Every row gives one point. Each copy is the shape, with its points in the same order, turned, moved and blurred by noise. Is it also mirrored, or only turned?
In the rows, zero is written as 128.

Shape:
[[ 85  76 161]
 [136  89 187]
 [197 140 121]
 [107  79 140]
 [117  61 102]
 [160 170 168]
 [209  62  77]
 [112 101  61]
 [155  95 133]]
Copy 1:
[[162 101 176]
 [124 140 196]
 [ 55 177 124]
 [134  97 163]
 [111  68 140]
 [109 205 139]
 [ 17  93 132]
 [114  80  83]
 [ 89 129 153]]
Copy 1 is: mirrored
Copy 2, 9 rows:
[[ 96  69  82]
 [153  66 101]
 [162 126 182]
 [104  78 104]
 [ 70  70 137]
 [190 148 120]
 [117  61 224]
 [ 51 123 156]
 [128  83 154]]
Copy 2 is: mirrored
Copy 3 (9 x 3):
[[ 94 123 197]
 [115 174 163]
 [161 155  73]
 [121 117 168]
 [159  93 172]
 [ 89 169  77]
 [228 122 117]
 [148  52 131]
 [143 139 128]]
Copy 3 is: only turned

Shape:
[[ 78 127 133 154]
 [138  99  58 153]
 [108 105 153 140]
 [151 166 127 152]
 [142  94 139  80]
 [135 239  97 121]
 [ 97 162 147 133]
 [146  94 149 143]]
Copy 1, 8 rows:
[[127 150 104 156]
 [121 144 108  49]
 [124 110 110 132]
 [171 145 160 124]
 [ 85  70 153 110]
 [154 212 214 116]
 [146 154 147 160]
 [141  80 126 119]]
Copy 1 is: only turned
Copy 2 (8 x 4):
[[ 93 144 147 138]
 [121 148  52 135]
 [138 129 150 148]
 [140 149 134  69]
 [156  72 129 133]
 [ 84 118 124   7]
 [ 95 127 154  97]
 [167 135 126 144]]
Copy 2 is: only turned

Shape, 12 rows:
[[163  82 108 168 139 140]
 [ 84 166  86 152 105 155]
 [201  89 161 118 160  96]
 [119  73 179 122 179 143]
 [ 50 171 144 128  49 110]
 [126  96 112 192 114 110]
 [115 110 135 109 131 117]
 [185 123 146  78 156 135]
 [139 100 143 142 186  80]
 [161 109  94 133 175  84]
 [154 124 144 138 169 153]
 [121 196 216  88 101  90]]
Copy 1:
[[149 163 169 139 106 142]
 [ 74 189 103 119 149  99]
 [200  92 166 129 130 150]
 [196 154 185 118 193 114]
 [ 87 150 105 153 160  12]
 [141 189 137 175 116 115]
 [165 144 128 118 152  88]
 [163  74 153  86 147 140]
 [207 142 122 154 150 138]
 [185 147 100 133 128 161]
 [139 139 159 123 170 143]
 [117  50 118 159 201  61]]
Copy 1 is: mirrored
Copy 2 (12 x 6):
[[139  73 146 101  78  90]
 [125 153  65 128  65 127]
 [163  64 194 147 145 105]
 [106  30 133 166 119 130]
 [ 69 205 108 154  87 167]
 [105 111 143 110  67  74]
 [111 105 121 136 131 138]
 [187  76 147 152 146 149]
 [117  76 141 169 149  72]
 [151  98 131 124 148  67]
 [155  69 121 162  98 117]
 [128 172 159 230 134 180]]
Copy 2 is: only turned
Copy 3:
[[106  42 143 116 131  87]
 [113 152 145 125  91 122]
 [160   7 112 106 187 112]
 [115  80 144 114 231  89]
 [148 199  73 118 118  95]
 [123  81 130 123 103  54]
 [134 106 122  91 164 106]
 [145  38 111  92 185 161]
 [179  58 159 105 177  77]
 [166  41 174  80 133 110]
 [117  63 146 137 169 135]
 [214 138  53 145 185 137]]
Copy 3 is: mirrored

Shape (11 x 8):
[[136 122 152  79  72 150 138  65]
 [137  81 131 131 123  77 146 106]
 [117 198  60 187 108  87 119  43]
 [172 172 140 118 106  98  52 144]
 [128 129  71 159 141 147  42 106]
 [143 175 123 138 133 107  93 157]
 [ 92 123 124 102  75 137 117 121]
 [104 125  70 130 122  78  90 188]
 [187 134  76 204 139  93 168 164]
 [103  80 153  88 183 121 101 124]
 [109 107 154 157 112 129 116  69]]
Copy 1:
[[174 150  79  49 104 111 139 157]
 [ 95 149  94 136  85 133 173 119]
 [101 102  83  52 170  90 145  22]
 [177 139 127 138 130 109  62  84]
 [121  51 106 133 154  83  92 120]
 [135 143 142 135 136 139  85  73]
 [117 158  85  78 114 129  83 149]
 [ 62 147 105 174 137 139  66 107]
 [105  89 116 159 151 199 165  62]
 [ 85 145 151 136 102  73 131 182]
 [112 113 114  59  80 114 140 125]]
Copy 1 is: only turned
Copy 2:
[[ 69 116  42 149 143 113 169 127]
 [ 77 139 137  98 101  98 144  95]
 [100 195 150 197  93 210 171 146]
 [ 96  93  92 153  45 142  86 166]
 [111 137 120 156 122 211  62 114]
 [149 101 123 138  63 150 110 151]
 [102  92  85 108 137 158 160 139]
 [125  91 142  80  62 192 115 114]
 [143  99 204 173  67 126 142  75]
 [125 146  82  65 134 106  88  98]
 [ 76 152 123 135 161 119 133 143]]
Copy 2 is: mirrored
Copy 3 (11 x 8):
[[184  34 145 144 147 160 138 108]
 [ 91  65 161  95 137 110 142 133]
 [120  51 122 108   7 135  63 100]
 [125  76  99 197  74 101 170 164]
 [111  97 136 193  84 100  52 162]
 [118 121 111 160  72 113 152 143]
 [149  80 177 168 119 128 136  91]
 [ 71 129 150 169  86  61 137 100]
 [ 17 119  95 107  87 154 126 125]
 [149 120 169 124 168  70 127 170]
 [139  59 186 124 109 152 107 161]]
Copy 3 is: mirrored

Shape (13 x 8):
[[180  99 152  96 153  56 129  93]
 [ 81 159 154 177 141 138 123 137]
 [150  92 160 124 141 142 128  94]
 [182  98 120 118 143 146 145 103]
 [176  97 159 135 105 134 109 108]
 [108 166 162 134 159 135  43 110]
 [186  94  78 113 155 134 139 102]
 [153 112 149 159 157 141  69 123]
 [163 115 158 100 138 143 141 172]
 [115 100   7 126 116 140 121 121]
 [103  94  94  97 147 124 146 134]
 [163 114 152 147  90 140 142 190]
 [182 116  96 111 116 136 131  93]]
Copy 1 (13 x 8):
[[184 158 163 140 187  89  99 103]
 [134 109 130 146  49 129 124 144]
 [167 135 183 126 138 159 116 142]
 [163 142 147 137 170 178 120 127]
 [155 117 184 116 139 153 107  94]
 [156 117 145 105  63 120  42 136]
 [163 133 111 143 198 174 112 150]
 [150 103 158 145 108 157  59 123]
 [106 182 161 134 132 157 108 111]
 [113  68  72 111 179 165 132 176]
 [114 137 132 118 155 126 136 182]
 [ 82 136 155 144 113 165 140  70]
 [174 126 111 115 177 172 117 119]]
Copy 1 is: mirrored
Copy 2:
[[158 177 135 167 138 139  60  66]
 [ 72 103  71 127 132 120 139 128]
 [160 121 121 143 171 133 108 114]
 [176 164 130 118 163 138 111 133]
 [171 134 113 177 158 121 105 142]
 [ 90 117  85 147 160  38 106  99]
 [190 189 118  92 145 128  97 125]
 [129 136  77 145 178  89  85 137]
 [129 127 158 130 137 134  77 166]
 [200 162  66  52  72  98 125 142]
 [156 116 117  80 102 134  92 110]
 [125 125 117 160 115 150  95 201]
 [184 174 127 127 131 114 125 129]]
Copy 2 is: mirrored

Shape, 12 rows:
[[106 139 107 166 158 158  66 187  64]
 [164  98 149 100 116 161 151 167 177]
 [100 156  67  71  87 115 118 118 158]
 [ 82 102  70 125 100  94 140  98  59]
 [ 65 174 112 170 102  49 119 158 128]
 [139 114 146 118 139 169 111  94 148]
 [ 60 122 138  67  53  79  70 206 164]
 [146 194 145  78 123  55  72 183 123]
 [140 149 131 140 141 152  52 109 156]
 [ 52 186  93 159 166 163 150  97 119]
 [114  94  94 106 171 116  54 146 167]
 [131 123  99 129  78 123 152 102 146]]
Copy 1, 12 rows:
[[145  91  95 186 178 127  75 193 127]
 [117 114 107  78  71 152 101 111 156]
 [169 179 113 114 116 157 157 123  65]
 [128 106 123 187 160 134 209 129  87]
 [157 123 178 124 213 194 138 146  94]
 [123 128 136 158  56 155 106 142 129]
 [143 158 119  28 161 169 164 214 102]
 [201 160 182  81 166 100 107 174 130]
 [175 138 143 164  81 173  81 179 123]
 [ 97 145 143 207 153 175  83 111  49]
 [179  81 123 114  85 149 104 190  68]
 [145 139 126 141 108 181 165  95 124]]
Copy 1 is: mirrored
Copy 2:
[[ 98  92 101  89 249 129 177 150 163]
 [165 142  32 142 121 123 162 148 100]
 [206 134 142  81 137 140 111 133 122]
 [151  35 152  96 155 177 123  88 133]
 [175  73 154 122 226  88  97 128  79]
 [108 134  90 127 119 120 134 124 144]
 [246  69  64  80 185  77  72 165 127]
 [200  79 144 135 178  71 143 233 139]
 [ 87 142 112  97 154 100 118 166 140]
 [123 154 168 119 200 127 135  47 147]
 [121 114 105  37 139  73 158 147 122]
 [159 119 117 130 131 165 104 117  92]]
Copy 2 is: mirrored

Shape (17 x 11):
[[161 118 120  97  88 187  80 143 187 145  83]
 [124  88 132 172  35  89 145 177 122 113  88]
 [128 142 114 166 117  69 140 127 130  82  49]
 [118 121 179 182 105 186  77 175 176 145 135]
 [141  54 163  84  61 144 141 118 143 198 153]
 [136 127 106 119 131 173  33 155 117 162 120]
 [132 143 162  93 124 207  94 148 139 101  94]
 [ 74 157 111 155  55  95 111 132 104  85 108]
 [159 173 149 172  91  59 140 189  96  91  96]
 [ 91  84 156 132 118  75 126 139  92  73 123]
 [133 162 173 116 135 195  64 122 161 154 152]
 [114 164 134 171  79  64 118  76 129  99 115]
 [138  30 121  45  97 147 114 153 222 139 201]
 [181 154 111 210  70 112 100  87  92  91 131]
 [124  50 100  78  88 190 190 156 173 157 190]
 [116  47 129 115 157 204  98 123 169 170 144]
 [ 88 140 116 146 104  55 166 147 127 135 132]]
Copy 1:
[[107  97 143 189 116 153  37 140 144  42 145]
 [ 89  66 200 111  86 186  85 107 126 164 204]
 [ 79  92 207 118 112 153 138  88  93 143 107]
 [ 88 104 148 193 137  82  87 162 170  93 206]
 [143 115  61 137 113 165  45 106 171 136 191]
 [123  83 131 202 212 135  79 143 140  95 138]
 [112 121 139 152 128 131  95 192 139  62 117]
 [ 86  91 173 172 112 169 111 148  82 199 134]
 [ 60 123 239 110 144 161  93 109 140 185 134]
 [120 102 150 136 122 183 172 120 141 167 158]
 [ 88 136 105 204 157  93  86 176 169  89 129]
 [ 68 129 159 161 103 145 109  93  81 187 118]
 [219 125 103 213  76 159  74  99 212 100 175]
 [ 79 164 198 175 172 147  85 103  52 159 174]
 [222 112  93 150  70 119  36 141 173 114 181]
 [172  79  86 179 141  93 109 126 154  77 182]
 [117  94 159 124 111 127  99  98 150 223 120]]
Copy 1 is: mirrored
Copy 2, 17 rows:
[[123  89 216  76  82 168 129 128  93 121 142]
 [168  71 145 177 135 170 222  91 120  86 130]
 [187 125  87 163 113 197 168  96 106 150 141]
 [ 71  93 182 160  77 109 129 132 123  88 117]
 [168  60 197  74 159 111 135 106 147  36 157]
 [100 140 194  80 119  95 152 122  98 154 123]
 [ 88 158 183 104 114 179 117 133  91  94 135]
 [121 100  85 143 145 166 216 101  68 117 154]
 [167 126 109 199 149 181 209 165 137 142 143]
 [142 153  84 128 143 158 197  75 154  85 137]
 [ 75 130 158  90 104 108  95 171 102 106 147]
 [164  87  44 129 114 145 175 136  90 114 156]
 [ 98  34 190   7 125 162 135  87 216  74 129]
 [173  97  79 137 125 135 186 174  71 121  66]
 [106  28 195  63 200 171 103  72 166  63 109]
 [105 102 190  64 115 101  81  64 138  89 101]
 [150  80  87 156 174 154 170  89 149 131 173]]
Copy 2 is: only turned
